Each row of a before or after table is a point. One or more steps were done to the points. Then noise was added and the rows were shuffled. The steps act on how far a point lies along the listed directions, d1 being the first. What was done? A step turns or swaps two directions, mirrors them in a line or flattens them onto one, adds a multiple of one to another, or multiplies one. Angles are multiples of 10 degrees, from the lower direction toward the higher: turns from -170 to 170, lines from 10 to 170 but not 90. Use the fewest steps. Two steps may share a direction if one is a turn and the other turns, adds or multiplies; they go together, in the order done. Otherwise the lowest direction goes first.
(in the rows, 128 means zero)

Directions:
(1): [104 173]
(2): [ 83 104]
Before, 13 rows:
[[184  88]
 [158 149]
 [162 117]
 [ 90  69]
 [ 93 103]
 [139 130]
 [ 76  95]
 [144 114]
 [ 41  85]
 [ 81 110]
 [ 96 112]
 [141 144]
 [161 142]]
After:
[[122 143]
 [158 114]
 [117 166]
 [177 101]
 [131 196]
 [212  75]
 [166 107]
 [ 96 151]
 [198 119]
 [ 99 143]
 [109 131]
 [134 152]
 [170  96]]
Steps: turn d1 and d2 by 120 degrees

Directions:
(1): [112 205 113 139 160 115]
(2): [195 120 116 163 169 139]
(3): [153 131  71  66 125 123]
(4): [164 141 169 111 115  64]
Before:
[[151 106 134  83 105  98]
 [156 173  57 124 181 166]
 [ 93 140 156 172 145 172]
 [140 112 186 159 107 124]
 [148  86 127  51 117  95]
 [159 132 107 106 123 101]
 [125 249  96  78 150  83]
 [136 139 149 139 142 117]
 [152 194  65 105 181 138]
 [ 95 151  47  81 112 186]]
After (10 x 6):
[[118 140 138 116 125 111]
 [104 129 145 105 144 112]
 [164 139 141 134 152 121]
 [143 143 141 123 141 112]
 [135 186 170 104 118  68]
 [143 139 127 139 128 107]
 [140 143 134 129 117 132]
 [169 118 121 144 150 154]
 [123 117 131 124 128 155]
 [ 93 108 114 125  90 176]]
Steps: flatten d1 and d4 onto the line at 60 degrees; multiply d3 by 0

Directions:
(1): [ 92 112  87  50 148 126  98 144 102]
(2): [185 148 121 127 190 125 157 169  90]
(3): [ 89 142  99 152 188 117 151  62 127]
Before, 9 rows:
[[162 102 177 152   7 125 101 135 163]
 [131 115 179 168  30 143  98 109 176]
 [111  82 155  81  70 134  88 148 136]
 [109 126 103  90 136 125 128 137 102]
 [130 121 187 183  72 137 146 123 158]
 [ 92 112 137 139 132 146 135 101 147]
 [149 114 175 143  53 150 135 153 140]
 [120 114 113 147 131 123 151 100 136]
 [155 111 167 140  54 143 109 136 166]]
After (9 x 9):
[[105 124 159 184  69 137 110  65 175]
 [131 122 162 154  79 144 147 123 138]
 [123  76 163  73  50 136  80 170 136]
 [126 119 118  78 104 132 117 171 105]
 [140 118 153 149  83 138 118 106 166]
 [100 132 165 203 119 127 165  71 158]
 [ 89 113 137 140 136 146 135  94 145]
 [114 115 109 150 138 120 155  91 135]
 [140 113 158 167  44 119 114  95 161]]
Steps: add -1 times d1 to d3

Directions:
(1): [162 164 187 118  98 104  65 112 153  92 177  94  98 125]
(2): [133  89  70  81  84  97  80 117 101 130 128 168  88 169]
(3): [143 113 129  93 181  77 141 139  92  56  90 115 108  82]
(4): [187 125 124 122 134 213 106 175 116  75 127 159 147 147]
(5): [ 90 171  71 152 178 116  80 177 105 130 180 113 131 125]
(6): [126 152 124 143 100  94 191 111  95  75 186 158 167 164]
Before (11 x 14):
[[ 63 168 161 156 137 103 161  96 149 157 141  73 149 130]
 [ 47 122  44 187 170 117 198 139 114 205 111 117 161 115]
 [ 70 153  58 136 215  62 167 152  59 100 127 125 146 102]
 [199 116 101  76 109 162 162 142  94  37 174 168 150 181]
 [156 165 118 130 133 154  60 160 107  70 168  99 132 134]
 [119 144 154 120  88  90 202  94 130  68 147 163 171 162]
 [124 145 190 144 124  88 186  90 127 127 130 123 125 108]
 [134 101 104  87 102 107 160 124 109 108 115 149 142 154]
 [111 151 110 139 121 103 136 126 115 157 181 123 127 149]
 [105  86  83 155 147  94 222 116  88 129  94 145 147 126]
 [ 60 104 119 166 114  74 168 101 139 183 136 116 127 144]]
After:
[[178 118 155 102 119 208 117 154 155  72  94 163 150 146]
 [138 129  98 128 148 169 104 166 119 161 139 130 121 137]
 [170  77 115 118 183 136 139 157  96  74  60 121 108  90]
 [119  69 113 137 165 171 101 166 144 164  63 116 107 113]
 [103 140 152 139 171 198 110 149 160 160  86  79 139 116]
 [116 180 111 157  97 121 102 126 109 103 207 108 154 162]
 [161  98 115  75 113 128 126 141 116  92 104 142 127 145]
 [169 130 193 133 141 179 120 134 149 136  96 125 112 100]
 [194 126 108  78  95 149 164 133  99  40 193 165 152 188]
 [104 102  57 142 228 139 146 182 100 136  54  99 126  64]
 [139 157 101 107 226 118  66 186  85  61 118  98 108  80]]
Steps: turn d1 and d3 by -50 degrees; swap d4 and d6

Directions:
(1): [ 78 219 120 108  80 134 106 139 141 106 108  77 110 128  96 114 123 132
 191  70 149 108 144  72]
(2): [158 118 168 101  45 100 158 112 137 139 193 165  59 133 153 118  83 115
 172 138 140 165 169 138]
(3): [131 177 110 130  99 147 143 139  75 147 127  85 158  58 167 119 156  72
 106 119 108 153 189 198]
Before (11 x 24):
[[193  51 183 139 122 110 170 111 129 144 194 205  90 147 180 137 102 109
  102 175 122 190 149 195]
 [131 150 130  91  84 117 152 107 114 124 169 128  91 106 145 128 108  89
  168 128 126 145 174 156]
 [211  70 160 123  78  96 166 114 116 147 188 178  86 106 173 156 104 103
  125 164 126 164 171 181]
 [166  37 191 121 105  90 139  92 187 113 182 231  71 184 140 139  78 136
  129 185 142 129  88 123]
 [ 92 140 107 143 174 154 112 141 139 107  96  94 165 121 111 125 166 138
  104 108 120  81 101 110]
 [136 141 127 142 157 136 132 128 132 132 105 109 158 121 126 116 138 132
  106 133 130 120 122 144]
 [113 103 138 123 154 108 118 136 161 106 125 140 107 183  91 127  98 172
  154 131 140  99  74  70]
 [150  54 129 127 148  95 129 107 144 109 130 193  92 173 120 145 114 154
  128 158 145 134  78 126]
 [129  96 138 123 141 123 115 108 104 112 149 126 126 128 144 128 126 136
  119 118 111 157 139 142]
 [109 112 118 164 208 145 138 136 104 132  87 123 199 100 119 124 171 122
   60 132 106 121 143 156]
 [115 142 118 122 114 123 105 156 124 126 131 113 139 139 119 122 139 128
  140 124 148 123 133 132]]
After (11 x 24):
[[160  84 210 107  67  85 147 102 192 113 206 212  18 212 129 130  52 158
  197 136 166 167 127  83]
 [ 91 135  90 157 213 168 106 147 125 114  75  82 201 107 113 129 191 130
   74 115 107  76  97 132]
 [190  25 208 116  71  80 161  87 179 125 214 249  53 173 168 136  67 118
  135 198 136 156 111 154]
 [160  65 124 145 177 120 153 136 102 143 137 145 156 118 152 132 132 119
   78 175 101 137 116 185]
 [121 152 123 142 167 139 119 131 142 122  93 101 165 137 110 118 143 144
  113 123 133 105 107 123]
 [162  46 130 128 142  96 141 105 132 121 140 197  95 161 136 146 115 139
  116 169 137 144  90 149]
 [130 153 143  78  53 106 155 101 131 121 187 139  60 121 139 123  90  96
  197 124 137 151 182 136]
 [120 136 116 125 120 127 109 158 112 133 131 114 148 129 127 120 142 119
  126 129 144 129 136 150]
 [ 59 142 109 161 230 149 101 144 145 100  47 104 195 147  63 125 168 167
   98  93 131  73  95  69]
 [182  98 188  92  21  70 150 108 175 118 207 189   9 166 124 148  58 148
  215 129 167 147 156  83]
 [116 106 141 117 132 117 106 109 118 101 144 127 110 145 128 128 118 151
  141 106 122 151 129 114]]
Steps: swap d1 and d3; multiply d2 by 1.6

Directions:
(1): [ 95 176 105 113  69  70 108 170 151 199 123 111 154 101 124 138 129 112
 108  91 128 148 130  79 133 175 151  98 121  83 148 195 175 111 164  98
 105 113 128  46 117 162 174  29 141 127 117 120]
(2): [ 98  79 137 126 152  98 154 132 146 156 111 168  83 128 126 164 136  74
 199 112  32 160 173  91  81 129 106 108 171  73 171  77  76 181 111 148
 153 113 165 103 156 166 171 138  79 122 118 121]
(3): [188 125  67 167 138 146 109 155 105 160 181  75 163 172 197 122 150 146
 195 113 112 205 108  93 144  79  95  87 141 140 157 137 125  93 123 117
 152 131 112  88 170 161  79 163 169 191 135 120]
(4): [131 130 170 125 156 171 168 154  67 170 129 131 153 116  55 149  46 160
 127  72 167 141 120 126  63 165  82 102 154 174 139 115 128  52 130 173
 153  78 134  84 130 131 134 144 117 112 141 200]
(5): [101 136  95 154 154 143 169 129 143 108 100 114  97 180 184 179  77 112
  96  82 167 151  51  85 155 125 117  76  90  91 124 136  91 120 114 195
 123 204 134 140 107  61 137  88  62 141 116 129]
Before, 11 rows:
[[121 132 153 112 131 126 131 131 121 139 113 129 147 105  89 131 113 137
  121 121 127 127 142 135  98 144 126 129 140 142 130 129 135 115 133 136
  132 102 135 119 125 140 136 123 130 104 136 147]
 [123 121 149 121 125 116 120 122 116 131 122 142 130 107  99 126 130 131
  135 148 113 124 158 136 104 134 126 147 145 135 141 115 130 139 133 119
  138  94 128 124 131 149 136 136 143 117 128 126]
 [144 132 123 148 155 163 134 108 117  94 128 125 133 162 142 132 109 144
  104 121 168 121  93 146 138 118 124 126 107 160 109 131 127 114 117 163
  128 155 114 164 128  99  89 157 118 137 134 144]
 [140 120 100 144 143 155 123 117 120  97 137 102 136 151 163 126 129 138
  117 130 153 142 103 133 158 108 120 119 112 132 116 140 125 113 125 139
  132 147 117 137 131 116 101 140 141 147 131 114]
 [142 124 135 127 132 132 124 135 125 124 131 129 138 122 120 117 137 141
  133 129 124 109 148 149 115 134 117 146 133 148 129 122 137 122 124 115
  128 106 129 123 143 131 120 142 140 116 134 136]
 [128 114 139 134 157 150 153 134 109 125 118 133 128 147 117 148  83 135
  124 117 146 140 104 126 111 130 105 115 140 138 127 118 110 101 121 162
  136 127 125 135 124 125 128 133 118 126 129 160]
 [126 135 140 117 123 124 128 132 132 130 109 136 128 116 109 126 115 129
   98 124 137 113 131 132 114 155 133 131 120 129 125 141 142 126 133 129
  122 128 128 127 120 113 140 111 118 112 127 136]
 [114 121 144 107 126 112 126 125 131 123 123 148 120 108 111 122 139 124
  124 134 112 115 149 132 115 139 138 131 130 124 136 117 134 144 130 127
  117 118 137 136 125 130 140 131 125 103 121 123]
 [120 144 166 120 129 159 141 130  98 126 108 120 141 125  98 136  69 144
   95 116 181 114 104 146 103 148 117 128 112 152 113 141 132  73 137 158
  122 122 118 130 115 111 117 134 122 125 137 167]
 [136 119 159 131 161 171 161 113  91 118 127 140 129 122  90 130  78 144
  126 111 154 117 112 155  97 132 107 134 145 164 127 104 118  94 121 159
  139 103 129 138 125 113 114 170 109 120 130 170]
 [133 131 147 117 121 119 118 136 118 134 138 139 134 107  97 121 136 136
  134 129 122 109 145 146 115 139 128 143 139 130 124 128 147 126 131 117
  132 104 118 120 144 138 139 131 140 110 128 140]]
After, 11 rows:
[[140 123 156 119 133 135 129 133 103 133 139 141 133 112  83 124 120 145
  135 125 130 109 143 154 101 139 116 144 145 144 124 115 142 118 126 129
  140  95 117 123 147 132 134 151 137 107 135 155]
 [144 119 138 126 138 142 129 134 118 120 130 133 138 125 113 118 131 147
  136 126 127 108 146 152 109 130 113 148 138 156 128 113 133 118 120 122
  131 104 129 127 143 127 117 153 136 116 138 143]
 [112 123 141 106 120 108 124 126 135 123 122 146 118 106 114 122 144 123
  121 135 110 112 148 129 117 136 141 131 130 116 136 119 137 148 133 124
  114 120 138 135 123 133 140 126 128 104 119 120]
 [127 116 155 124 134 126 128 120 106 131 123 142 132 108  92 129 120 134
  135 146 116 121 160 141  94 132 119 149 149 143 139 109 125 131 131 127
  143  90 129 128 133 145 128 146 141 115 127 136]
 [160  87 202 138 220 240 200 100  36  94 129 153 126 133  45 136  29 173
  140 104 179 112 107 189  54 120  63 142 165 221 121  48  85  57  98 208
  171  85 133 166 134  90  85 250  92 110 147 220]
 [132 129 150 116 140 141 139 133 116 125 112 137 127 117  96 130  98 138
  103 119 143 115 130 138 102 155 123 133 125 145 124 130 135 114 131 142
  130 120 130 129 119 110 134 129 113 110 130 150]
 [138 114 182 116 167 170 158 126  84 129 117 138 149 108  58 139  76 159
  128 109 145 126 138 155  67 141  97 130 154 183 127  96 114  86 119 170
  151  82 137 131 128 128 120 172 122  97 150 183]
 [145 114 210 125 186 227 183 120  38 109 109 133 141 134  50 143  11 177
  108 104 207 110  97 179  56 143  70 132 135 216 106  84 100  33 114 208
  155  96 123 156 123  90  90 213 105 115 152 221]
 [133 128  85 142 124 135 109 116 135  98 136  99 133 148 180 120 148 130
  114 137 144 141 108 126 173 105 133 117 105 115 119 152 134 130 131 123
  123 156 114 135 128 122 108 118 147 149 124  96]
 [146 128 123 149 157 166 134 104 120  87 128 126 129 165 146 130 115 145
  104 126 167 119  96 148 139 113 125 131 106 161 108 129 124 118 117 163
  128 160 112 172 129  97  84 164 119 139 134 142]
 [147  92 166 142 200 196 182 124  71 111 120 142 130 155  87 153  46 157
  134 108 165 136 101 148  79 123  73 118 157 180 121  78  86  75 105 195
  159 113 127 153 131 110 108 186 108 118 139 196]]
Steps: multiply d4 by 3; turn d1 and d4 by 30 degrees
